Rows are points. Each copy is the shape, with its points in the same order, turned, moved and blurred by noise. Some copies are also mirrored. Which?

Shape, 9 rows:
-.06  -.05  -.32
.42  .16  -.42
-.14  -.22  .19
-.11  -.29  .35
.07  .18  .32
-.50  .60  -.22
-.12  -.23  .51
-.05  -.07  .62
.32  .46  .24
Copy 1, 9 rows:
-.21  -.19  -.21
.26  -.44  -.22
-.21  .34  -.11
-.11  .52  -.11
.12  .25  .20
-.46  -.35  .53
-.06  .62  .02
.05  .66  .15
.39  .02  .34
Copy 1 is: mirrored
Copy 2:
-.19  -.12  -.16
.22  -.52  -.03
-.07  .37  .08
-.01  .54  .15
.03  .15  .50
-.77  -.29  .31
.02  .60  .30
.07  .56  .47
.14  -.19  .66
Copy 2 is: mirrored
Copy 3 (9 x 3):
-.26  .25  .11
.14  .61  -.09
-.09  -.22  -.03
.04  -.37  -.01
.02  -.10  -.43
-.78  .24  -.45
.05  -.46  -.11
.06  -.53  -.34
.11  .15  -.62
Copy 3 is: mirrored
Copy 4:
-.06  .25  -.22
.46  .31  -.32
-.21  -.17  .11
-.20  -.32  .19
.18  -.04  .37
-.18  .79  .35
-.17  -.38  .35
-.03  -.38  .51
.51  .14  .40
Copy 4 is: only turned

Shape (10 x 6):
-.18  -.17  .29  -.17  -.39  -.19
-.16  -.12  .25  -.27  -.64  -.06
.01  -.55  -.02  .18  -.04  .07
-.20  .55  .19  .56  -.38  -.19
.08  -.35  .38  -.39  -.61  .41
.05  .26  .55  -.32  .36  .19
.23  .53  -.51  -.12  -.13  -.21
-.22  .25  -.62  .68  .00  .25
-.52  -.03  -.41  .12  .24  .33
.11  -.18  -.27  -.03  -.22  -.16
Copy 1 (10 x 6):
-.35  .12  .56  -.08  -.31  .07
-.20  -.24  .60  -.02  -.47  .20
-.41  .52  .00  .06  -.08  .01
-.27  -.50  .44  .39  .21  -.38
-.31  .14  .56  .07  -.32  .71
.12  .12  .52  -.48  .50  .17
.54  -.34  -.08  .09  -.21  -.18
-.23  -.31  -.61  .34  .21  -.30
-.37  -.12  -.45  -.37  .05  -.09
.03  .20  .00  .12  -.40  -.07
Copy 1 is: mirrored
Copy 2, 10 rows:
.11  -.04  .22  -.22  -.02  -.34
.03  -.12  .20  -.35  -.33  -.32
-.15  -.25  .08  .32  .20  .02
-.18  .83  .03  .25  -.10  -.41
-.10  -.42  .36  -.13  -.60  .07
.17  .44  .63  -.21  .12  .54
.14  .46  -.67  -.14  -.01  .17
-.72  .47  -.55  .44  .15  .10
-.73  .21  -.13  -.16  .45  .37
-.01  -.11  -.28  .06  .08  -.07
Copy 2 is: only turned
Copy 3 (10 x 6):
-.18  .09  .16  -.27  -.38  -.24
-.11  .09  .01  -.25  -.72  -.18
-.02  -.50  -.05  -.24  -.02  -.35
-.66  -.05  .16  .53  -.33  .07
.41  -.15  .12  -.38  -.74  -.08
.31  .02  .73  .01  .07  .26
-.20  .36  -.40  .28  .01  .36
-.56  -.61  -.50  .31  .18  .41
-.43  -.51  -.07  -.41  .17  .40
-.03  .02  -.35  -.07  -.04  -.19
Copy 3 is: only turned
